Each row of a before or after table is a point. The points were changed in one or more steps. Then noise was added and the rows were shuffled. The steps act on columns, c1 being the first. Write out the steps. A step turns or swaps two columns, mirrors them in a line or flattens them onto one, adds a multiple of one to another, or multiplies or shifts one. Angles are multiples of 10 degrees, from the lower column toward the higher: turns from -170 to 170, lines from 10 to 170 but not 90. Use the fewest steps. Two steps may share a column if one is a turn and the other turns, adds or multiplies; they go together, in the order done. Otherwise the lowest column goes first.
In the rows, 128 means zero.

Before (11 x 3)
[[142  94 142]
 [126 167 104]
 [140 119 127]
 [108 117 145]
 [128 145 109]
 [173 115 117]
 [128 184 170]
 [158  77  96]
 [122 132 128]
 [179 175 138]
 [124 116  77]]
After (11 x 3)
[[128 145  82]
 [114 117 163]
 [126 167  43]
 [126 117  96]
 [149  77 173]
 [136 120 139]
 [124 132 123]
 [137  94 194]
 [128 184  90]
 [159 114 137]
 [165 175  69]]
Steps: multiply c1 by 0.7; add -1.5 times c2 to c3

Before (14 x 6)
[[155 128 160 134 145 182]
 [ 99 102 129 158 163 113]
 [156 105 109 141 106 127]
 [116 138  84  93 129 105]
 [139 102  91 108 105 116]
 [103 179 156 139 103 160]
 [160 176 152 160 179 120]
 [155 153 149 148 147 115]
 [157 126  94 157 167 138]
 [ 99 145 145 102 178 127]
 [ 90 164 101 117 106 124]
 [147 134 105  95 123 157]
 [104 173 123 150 132 156]
 [144 132  94  90 162 123]]
After (14 x 6)
[[ 34 154 101 101 113 125]
 [194 132 161 133 140 181]
 [ 67 177 123 125 130 155]
 [ 98 119  84  93 129 104]
 [198 114 108 151 111 128]
 [175 118 105  96 125 157]
 [196 159 149 133 141 116]
 [201 141  94 153 155 138]
 [ 56 120 128 166 152 113]
 [208 186 153 133 164 120]
 [ 55 131 146  97 164 126]
 [168 112  93  94 152 123]
 [ 65 178 155 113 111 160]
 [155  96  91 124 112 116]]
Steps: multiply c1 by 2.5; turn c2 and c4 by -30 degrees; multiply c5 by 0.7

Before (8 x 8)
[[135 128 160 181  96  45 106 137]
 [105 121 135 111 119 132 179 146]
 [127  91 114 158  98  54 111 124]
 [122 118 135  85 129  98 145 162]
 [117 161 108 116 131 100 154 145]
 [132 127 138 145 151  89  79  86]
 [135  93 124 117 153  88 189 157]
 [ 95 168 110 113 166 174 119 177]]
After (8 x 8)
[[142  90 143 129  97  88 174 160]
 [114 169 164  99  91 178 135 178]
 [128 162 146 123 137  98 154 141]
 [126 128  85 205 148  46 107 138]
 [128 122 116 111 135 131 185 146]
 [119 128 130 158  88  89  83  87]
 [124  90 123 181 181  53 112 124]
 [132 115 124  94 121  99 146 165]]
Steps: turn c1 and c7 by -30 degrees; multiply c1 by 0.4; turn c3 and c5 by -150 degrees; multiply c5 by 1.6; add -0.3 times c6 to c4

Before (9 x 9)
[[160  96 115 116  86 130 148 112  86]
 [148 147 160  94  76 167 107 111 122]
 [116 196 163 169 154 151 140 147 106]
 [ 84 158 130  69  97 147 115 108 139]
 [108 128  79 139 103 127 119 159 165]
 [119 114 175 158 132 156 175 177 156]
 [142 156 135 173 123 191 168 123 141]
 [ 65 107 105 147  88 155 108 146  89]
 [103 161 169 157 144  98 130 122 196]]
After (9 x 9)
[[ 91 131 132  72 103 153 115 108  88]
 [ 68 179 108 148  95 155 108 144 144]
 [150 154 161  88  94 167 110 111  96]
 [119  64 165 169  87 144 147 145 113]
 [109 141  76 138 150 126 122 161  93]
 [102  92 172 158 174 102 129 121  72]
 [145 121 130 171 116 190 169 122 106]
 [160 177 112 110  88 133 146 114 159]
 [118 131 169 154 156 147 176 182 113]]
Steps: turn c2 and c5 by 130 degrees; turn c5 and c9 by -130 degrees

Before (13 x 11)
[[120 127 129 150 149 121  69 149 112  93 103]
 [114 145 155 133 125  94  95 118 141 104  98]
 [153 101  96 105  88 164 182 142 101 138 105]
 [ 81 155 161 126 144 100  91 121  99  84 127]
 [174 136 126 120 108 129 156 107  71  94  93]
 [110 144 124 135 178 116  98 126 119  93 133]
 [125 102 137 124 109  68  67  45 124 110 154]
 [150 102 142 157 121 139 168 119 108 128 118]
 [118 160 129 145 129 150 114  93 124  95 106]
 [123 169 113 151 128  88 117 126 115 108 118]
 [141 141 148 123 138 117 103 130 149  88 145]
 [175 130 139 118 101 150 141 102  93 167 128]
 [158 125 122 104 137 128 163  99  96 136  78]]
After (13 x 11)
[[120 127 130 149 125 120  69 158 111 137 103]
 [125 101 135 124 180  67  67  61 123   8 153]
 [149 103 142 158 130 140 168 116 109 112 117]
 [152 101  97 105  91 165 182 106 102 106 105]
 [158 125 123 104 156 126 163 116  97 118  78]
 [110 144 126 136 161 117  99 164 120 149 133]
 [ 81 154 161 127 144 100  92 136  99  96 127]
 [176 130 138 119 130 150 142  90  94 112 129]
 [112 145 154 133 135  93  95 119 141  91  98]
 [173 135 124 119 130 128 157  98  71  52  93]
 [141 142 148 122 133 117 104 137 150 102 146]
 [118 159 129 145 156 149 114 106 124  63 106]
 [122 168 114 152 130  87 118 127 115 106 118]]
Steps: turn c5 and c8 by 50 degrees; add 1.5 times c8 to c10

Before (14 x 12)
[[103 122 161 107  94 136 214 116 156 151 150 104]
 [131 117 166 135 114 122  73 138 154 121 187 131]
 [ 58 116 187 126 112 112  60 137 100 132 171 180]
 [135 130 206 129 133 143 123 132 143 138 118  86]
 [137 109 175 134 148 150 119  89  60 159 180  94]
 [165 168 115  88 124 128 150  86 108 112 160  91]
 [169 166 165  93 130 185 131 153 145 116 116 187]
 [137 118 130 117 168 116 130 132 131 128 119 112]
 [132  90 178 119 163 165 131  87 161 166 116 136]
 [153 135  97 150  94  88 141 103 100 154 134 115]
 [137  64 129 105 117 129 125  87 128 127  83 138]
 [131 104 131 132 140 155 144 153 157 112 133  98]
 [142 107 139 112 145  56 185 168 104  86 188  91]
 [124  74 127  93 100  83  68 191 177 157 112 102]]
After (14 x 12)
[[ 93 128 125 119 108 128 125 126 133 137 120 108]
 [109 180 148 163 157 112 119 108  86 119  90 125]
 [100 120  98 118 155 134 102 142 150  71  93 196]
 [106 134 156 188 128  64  75 104 167 179 112  88]
 [106 137  85 179 121 166 102  61  88 118 135  87]
 [123 154  63 121 129 144  79 143 131 116 129  98]
 [152 102  92 112 141 140 174 177 192 181  92  72]
 [139 140 162 135 168 141 141 102 102 175 153 125]
 [136 117  63 185 139 120 144 154 140 130 135 124]
 [172 138 159 152 128 153  41 153 116 128 107 107]
 [114 128 137 133 121 124 111 155 154  99 129  90]
 [185  84  42 172  87 127 145 102 135 142 128 158]
 [100  93  90 117 106 177  94 161  85 104 121 108]
 [136  73 124  80 142 127 131 129  90 127 107  95]]
Steps: turn c1 and c5 by 130 degrees; turn c2 and c12 by 40 degrees; turn c3 and c7 by -140 degrees; swap c4 and c11; turn c6 and c10 by -70 degrees; swap c8 and c9

Before (12 x 14)
[[123 143 141 152 123 158 146 134 134 133 136 129 110 109]
 [148 149 150 134 110  96 119 127  86 132 129 148  61 102]
 [156 152 161 124 145 160 149 118 148 114 104 139 129 117]
 [141 100 157 143 107 153 111 113 152 114 107 155 138 121]
 [101 115 140 146 138  97 153 123 127 110 133 127   7 123]
 [133 137 153 147 130 134 152 105  91 109 124 161 122 102]
 [104 139  56 144 111 116 152 109 145 227  81 152 101 120]
 [152 108 146  99 119 165 139 123  77 139 102 141  99 116]
 [ 89 109 159 127 167 146  95 109 154 116 125 143 136 116]
 [143 126 101 144 126 107 126 118 141 120 133 128 141  96]
 [129 127 127 121 136 138 147 148 134 119 131 165  84 126]
 [113 150 153 130 123 158 151 117 152 109 106 149 140  64]]
After (12 x 14)
[[110 135 134 157 117 118 135  99 141 132 149 136 123 109]
 [141 127 141 137 127 129 128 151 100 121 156 128 143  96]
 [  7 122 127 128 125 139 130 157 139 110 137 121 101 123]
 [100 126  77 110 116 106 134  98 146 139 111 126 152 116]
 [ 62 147  86 138 118 143 134 156 151 132 147 151 148 101]
 [129 143 147 110 131 103 126 106 161 114 112 147 156 117]
 [140 147 151 111 114 104 137 108 153 109 151 152 113  64]
 [ 83 145 134 112 126 141 129 109 127 119 132 149 129 126]
 [136 128 154 115 172 103 103 122 159 116 134 126  89 116]
 [122 149  92 128 119 105 133 135 153 109 143 151 133 102]
 [138 129 151 129 119 103 133 114 158 114 112 129 140 121]
 [101 144 145 243 105 118 141 148  56 227  87 148 104 121]]
Steps: swap c1 and c13; flatten c2 and c12 onto the line at 50 degrees; swap c3 and c9; add 1 times c10 to c4; flatten c5 and c7 onto the line at 150 degrees; turn c6 and c8 by -120 degrees; add -0.7 times c14 to c11

Before (8 x 18)
[[103 118 155 165 123 122 170 166 114  97 117 115 103 165 152 165 107 165]
 [126 112 139 129 124 128 169 135 120  95 133  98 127 161 107 150 134 202]
 [133 179 121 169 103 169 111 101 224 120 119  67 147 194 176  91  90 174]
 [ 90  84 167 135 175  97 140 180 135  92 135 160 133 135 129 140 130 180]
 [121  96 139 161 158 149  96 183 101 141 145 153 115 125 128 115 142 180]
 [108 153  80 109 181 145  73 155 157 176 163 115 187 122 178 103 126 101]
 [146 136  85 143 207 147 118 190 137 173 137 145 198  89 158 130 132 111]
 [ 93 118 118 143 165 115 138 176 120  94 133 144 134 120 135 108 173 152]]
After (8 x 18)
[[110 183 115 185 114 172 108 138 222  69 114  65  99 196  87 165 135 157]
 [198 133 165 138 163 146 118 132 135 123 135 146 133  94  52 140 138 128]
 [125 108 127 123 125 124 169 154 118  46 136  96 144 160 141 103 130 195]
 [133 114 134 106 176 117 137 139 120  41 134 145 129 120 119 149 165 169]
 [158 153 167 116 172 144  72 118 158 128 162 119 113 118  54 172 111 112]
 [107 118 114 172 141 118 172 149 112  47 117 112  92 166 141  82 141 169]
 [145  97 113 144 153 149  97 153  99  92 143 155 119 120 139 135 161 193]
 [141  81  97 129 188  94 139 149 133  42 135 162 132 132 122 105 133 190]]
Steps: turn c1 and c5 by -50 degrees; turn c3 and c16 by -160 degrees; turn c4 and c17 by 50 degrees; flatten c8 and c18 onto the line at 70 degrees; shift c10 by -50; mirror c13 and c15 in the line at 150 degrees

Before (9 x 20)
[[105  93 107 122  85 117  98 130 142  89 155 144 148 112 159 106  92 154
  174 191]
 [115 106 118 121 158  81 131 111  60 164 115  93 170 105  88 120 138 152
  128 119]
 [121 156  79  70 117 132 139 157  83  91 159 181 171 139 119 107 145 154
   94 121]
 [ 82 151 135 126 144 148  97 175 134 163  93 152 187 139 140 112 143 110
  102 166]
 [125 158 164 130  94 100  96 118 114 167 175 179 159  71 158 115 121 140
  132 145]
 [171 123 100  55 139 128  95 113  80 110 155 183 107  85  95 122 133  81
   87 119]
 [136 112 161 131 128  92 179 154 123  99 146 150 169  70 127 158  83 158
  140 141]
 [143 161 144  58 119  90 169 144 135 166 123  91 151  97 131  99 158 112
  154 129]
 [133 103 142 144  82 143  87 158 111 117 129 167 122 135  94 168 111  83
  134 174]]
After (9 x 20)
[[145 158 145  18 108  91 171 146 136 134 122  88 152 173 130  96 154 152
  157 128]
 [125 156 157  89 103 100  95 117 117 108 175 182 159 201 157 116 119 147
  133 149]
 [171 119 105  19  89 132  97 114  76 102 155 182 108 125  95 127 132  19
   86 118]
 [122 154  78  31 145 131 141 159  83 100 158 183 170 101 116 107 145 102
   96 119]
 [104  90 110  81 143 115  98 132 145  72 156 148 148 124 161 106  90 223
  176 193]
 [ 84 153 138  86 126 148  96 175 133 163  93 153 188 142 140 110 147  71
  102 165]
 [133 115 159  88  88  92 178 158 124  82 146 149 167 126 127 158  82 174
  142 142]
 [117 107 116  84  91  80 131 109  61 158 115  94 172 151  88 118 139 155
  128 120]
 [130  99 142 107 164 141  85 158 111  97 133 167 122 139  90 171 111  93
  135 175]]
Steps: shift c4 by -40; turn c5 and c14 by -130 degrees; turn c10 and c14 by 50 degrees; add 1.5 times c19 to c18

Before (13 x 24)
[[108 121 114 132 121  82  95 171  96 113 150 133  64 117 141  89  83 105
  112 190 117  92 113 125]
 [136 184 160 107  91 131 156  97 132  57  81 128 111 135 168 119 119 135
   95 115 146  74 142 113]
 [141  94 170  87 173 130  63 152 214 120 169 141 149  80 154  91  86 212
  114 148 110 162 160 142]
 [138 114 134 124  75 129  89 163 110 130 160  99 161 112 121 106 107 185
  110 107 138 107 117 146]
 [144 157 122  79 103 177 112  82 144 101  75 120  65 145 189 181 116 160
  144 179 124 131 150 163]
 [113 110 157  79  94  75 133 119 154 116 116 108 128 122 134 149  98 131
  114 162 171 114 160 101]
 [135 113 155  94 147  89  92 107 143 157 104 139 191 143  94 131 186 114
   91 121 155 110 155 108]
 [ 87 123 128  84 100  77 144 162 154 165 137 119 143 128 174  81  95 163
  125 133 201 123 149 127]
 [142 135 115 179 107 147 161 121 112 108 162  21 121 118 137 142 126 152
  109 127 163 148 125 141]
 [105 112 116 115 117  73 122 188 157 144 158 161 144  64  88  79 128 116
   82 166 128 179 131 156]
 [134 117 145 114 141 138 146 166 122 123  85 157 117  91 154 149 140 168
   87 138  73 104 123 136]
 [166 116  95 134  79 126 154 130 122 178 123  58  74 141 131 162 150 119
  126 128 117  82 141 208]
 [ 98 120 125  73 119  72 161 110 125  92  59  73 112 109 141 106 143 154
  150 138 127 106 136 111]]
After (13 x 24)
[[148 122 114  83 120  80  95 170  99 131 148  88 180 133 142  81 145 105
  114 242 118  94 115 125]
 [135 117 144 134 142 138 146 167 122 132  85 124 145 164 154 147  98 164
   85 186  76 103 125 136]
 [ 87 116  95  90  83 127 155 132 120 188 122 183 146 128 134 166 178 120
  127 178 116  80 139 211]
 [132  93 169 172 174 127  63 154 215 123 170  86 141 178 157 101 138 210
  109 197 112 162 158 143]
 [117 132 113  83 103 145 161 121 109  99 163 182 111 145 137 143 219 151
  107 176 163 150 124 143]
 [161 121 125 159 120  71 162 110 125 110  57 168 183 133 139 104 169 155
  150 189 127 105 134 112]
 [116 184 158 136  95 129 160  99 133  69  81 121 177 125 170 122 132 134
   92 165 145  76 143 115]
 [146 107 159 165  96  75 131 121 155 128 115 112 163 128 134 161 156 130
  111 212 174 113 162 101]
 [174 112 116 148 116  73 118 187 157 140 160 108 118 180  89  80  98 117
   86 217 127 178 130 156]
 [104 157 121 125 105 176 110  83 142 131  74 120 213 118 190 191 141 158
  147 226 123 130 149 166]
 [167 123 127 171  99  76 145 161 156 172 139 107 132 114 172  87 151 161
  126 183 203 120 147 127]
 [125 113 132 153  78 128  88 163 109 122 160 125 107 150 120 106 166 185
  109 157 138 106 116 147]
 [117 114 155 195 148  88  92 107 147 145 104 175  93 118  97 140  92 114
   92 168 154 112 157 110]]
Steps: turn c1 and c14 by 160 degrees; turn c4 and c13 by -140 degrees; turn c10 and c13 by -20 degrees; turn c12 and c17 by -120 degrees; add 0.3 times c23 to c16; shift c20 by 50

Before (9 x 32)
[[154 147 106  83  74 164  71 177 162 102 120 125 136 137 104  92 154 103
   92 134 115 179 122 117 157 137 116 154 106 137  93 157]
 [129 155 158 123 115 120 103 172 143  85 171 202 103 138 174 158  93 154
  160 119 150  96 133  77  96 101 157 128 134 104 127 109]
 [ 95 103 119 102 167 164  89 115 102 128 167 138 102  93  92 170 179 118
  120  97 125  97 115 144 138  87  82  74 143 127 101 154]
 [113 103  93 168 123  78 161  98 119 141  83 115 157  72 163 109 114 103
  126  69 166  91  98 109 139 109 139  84  95 133 170 114]
 [149 131 109  93 130 140  85 174 143 139 167 112 146 123 184  73  90 123
  134 116 116 120 130 104  91 107 140  94 112 174 159 140]
 [122 169  83 127 165 119  82 129 110 131 166 180 103 145 119  84 135 102
  161 152 157  83 160 147 115 153 104 155  68 162  87 126]
 [150 159  76  92 152 136 158  81 100 111 148 133  98 155 181 119 132 127
  113 125 169 115  90 146 109 146 110 145 105  96 137 140]
 [ 94 131 155 160 147 144 144 118 162  87 106 153 103  69 136 161 156 106
  128 124 106 123  93 149 164 127 149  81 148 183  80 199]
 [100 109 117 143  96 156 131 150 144  85 172 106 183 102  86 138 169 121
   84 137 124 146 162 114 122 145 130 138 102 140  76 206]]
After (9 x 32)
[[154 154 109  81  74 162  73  11 164  98 120 121 137 139 104  91 116 102
   88 130 114  61 122 115 118 136 125 153  85 135  91 153]
 [147 129 111  89 132  93  88 104 143 143 161 110 146 118 181  73  89 124
  141 123 122 173 133 105 105 105 143  93 149 179 158 140]
 [101 105 114 143 102 127 137  85 139  88 168 105 185 100  81 133 118 120
   80 143 126 103 163 120 109 148 132 141  73 139  70 205]
 [148 154  78  89 146 104 157 182  98 108 146 128  91 155 176 125 105 125
  114 124 170 127  95 145 117 149 110 147 105  96 135 142]
 [122 163 153 124 113  93 106 143 144  92 170 197 106 147 170 156 116 148
  155 120 152 215 133  78 122 106 158 125 161 113 129 102]
 [122 165  80 124 164 112  85 195 108 138 165 179 100 138 119  83  54 102
  161 156 160 216 158 145 128 155 111 161  86 166  88 129]
 [ 96 128 156 155 150 168 139 148 165  91 109 144 103  70 134 164 166 106
  130 123 105 133  95 154 130 126 148  77 116 188  81 195]
 [116  99  94 173 122 125 163 213 120 142  84 110 161  74 166 110  88 107
  129  73 165 180 103 112 159 113 143  86 121 131 163 118]
 [ 90 103 123 104 165 144  85 184  97 130 166 137 102  95  94 166 172 121
  116  94 120 179 119 142 111  82  84  71  96 120 102 149]]
Steps: multiply c6 by 0.7; turn c6 and c25 by -70 degrees; multiply c22 by 2.5; turn c8 and c22 by 140 degrees; multiply c29 by 1.3; turn c17 and c29 by -60 degrees

Before (8 x 64)
[[103 113 139 164 191  98 133  78 106 183 120 172 118 136 136 136 121 125
  136 148 133 139 116 145 122  95 141 115 138 119 147  94 132 135 144 134
  124 113 100 144 147 126 118 137 117 143 134 116 166 138 133 116 164 143
  156 142 125 114 188 137 115  56 114 121]
 [102 121 114 113 118 127 137 137 119 112 135 106 128 149 128 172 153 129
  137 131 142 131 120 137 192 112 127 129 101 114 136 140 140 102 130 115
  105 124 133 154 125 135 125 142 132 124 113 121 145 144 135 112 148 132
  111 120 186 151 115 156 113 130 135 158]
 [118  71 113 165 109  91 108 144 114 162 129 177 138 125 140 125 174 143
  132 131 113 129 241  89 123 117 150 112 152 121 125  82 128 107  79 115
  109 119 156 122 133 114 128 134 108 143 119 138 130 141 142 111 134 128
  116 104 103 112 153 131 157 129 110 117]
 [122 126 132 157 112 120 112 138 127 106 153 120 114 120 134 116 123 133
  135 124 145 123 108 130 120 119 142 109 140 131 146  86 106 105 149   7
  162 134 104 147 112 129  98 132 154 122 129 109  99 101 133 149 149 133
  117 122 104 110  99 143 142  95 114 114]
 [117 127 109 151 165 127 141 135 109 111 107 140 135 119 139 117 118 137
  129 144 105 128 106  86 133 119 125 175 133 124  81 146 190 102 133 134
  130 132 136 128 154 109 124 137 118 146 137 138 175 137  56 134 165 165
  120 139 164 120 135 123 133 139 216 204]
 [132 117 110 157 111 103 125 131 113 117 109 105 140 123 103 171 147 138
  129 146 117 135 124 134 135 121 159 123 116 143 136 149 101 125 147 136
  120 124 105 153 110  90 110 154 156 118 130 130 175 150 140 125 124 145
  119 130 119 118 181 119 147 105 147 115]
 [114 109 141 157 108 114 142 139 155 109 111 148 119 147 126 106 134 133
  112 107 134 126 162  56 119 129 143 149 137 119 158 143 122 103 137 135
  129 139 139 127 140 132 111 158 137 120 134 152 177 149 139 141 132 143
  119 141 131 162 113 122 120 124 107 132]
 [137 122 116 130 144 125 135 114 151 101 168  88 102 118 143 141 134 126
   94 147 143 103 119 142 147 128 120 136 128 123 129 138 115 121 130 131
  133 132 100 140 103 134 132 130 148 139 115 110  58 149 137 162 145 148
  153 142 103 130 101 117 108 120 144 167]]
After (8 x 64)
[[129 124 131 157 112 119 112 137 125 144 153 119 114 118 135 117 123 133
  135 124 147 125 109 130 137 119 140 109 140 132 148  86 106 105 147   7
  162 135 120 145 112 129  99 132 156 122 129 107  99 103 135 147 147 125
  100 122 105 111  99 143 142  95 115 112]
 [129 117 110 158 110 104 126 131 115 140 109 104 139 121 103 169 147 137
  129 146 116 133 123 136 121 120 160 124 118 145 134 150 103 127 148 137
  119 125 116 152 109  90 110 154 156 117 130 131 174 151 148 126 124 125
  108 131 119 117 182 119 148 104 148 112]
 [147 114 138 165 190  98 133  78 108  82 122 172 119 137 136 136 122 125
  135 147 132 153 117 151 145  95 141 115 139 118 147  94 134 134 143 134
  124 111  80 145 146 124 118 136 119 144 134 116 166 136 141 115 164 131
  143 142 125 114 188 136 115  54 113 120]
 [130 121 115 130 145 124 134 114 154 114 170  90 103 120 145 141 133 125
   95 149 141 100 118 145 107 129 120 136 128 124 127 139 115 123 130 129
  133 131 129 139 102 135 133 130 147 140 116 109  58 148 151 164 145 130
   82 143 103 129 101 118 110 119 145 167]
 [136 111 141 159 108 116 142 141 155 143 113 149 119 147 127 106 133 134
  112 106 135 133 163  32 143 128 143 148 138 119 158 143 121 101 137 134
  130 140 147 128 139 132 112 159 138 120 135 152 177 150 146 140 133 125
  122 140 130 162 113 121 120 125 109 133]
 [141 128 107 151 165 127 141 136 109 142 106 139 133 120 138 117 118 137
  130 145 105 133 105  72 128 119 124 173 133 125  81 145 191 101 134 133
  130 131 142 128 154 108 122 137 117 145 136 139 177 139 123 135 167 209
  124 140 165 121 134 122 133 138 215 204]
 [182 120 113 113 115 127 139 137 119 150 134 105 128 150 130 172 153 129
  136 130 145 142 120 137  85 111 125 128 101 116 136 142 142 102 130 115
  107 125 137 155 125 136 125 140 131 125 113 122 144 144 135 111 147 123
  123 119 186 152 114 155 114 128 135 158]
 [134  69 112 163 108  89 108 144 113 127 129 176 138 124 141 125 175 142
  133 132 113 134 241  75 137 117 149 113 151 121 125  81 127 107  79 115
  110 120 127 121 133 113 128 132 108 143 118 137 129 141 135 113 135 113
  174 103 104 112 154 131 156 128 111 115]]
Steps: add -0.5 times c1 to c22; turn c1 and c25 by -150 degrees; turn c10 and c55 by 110 degrees; turn c39 and c55 by 40 degrees; multiply c24 by 1.3; turn c51 and c54 by -60 degrees
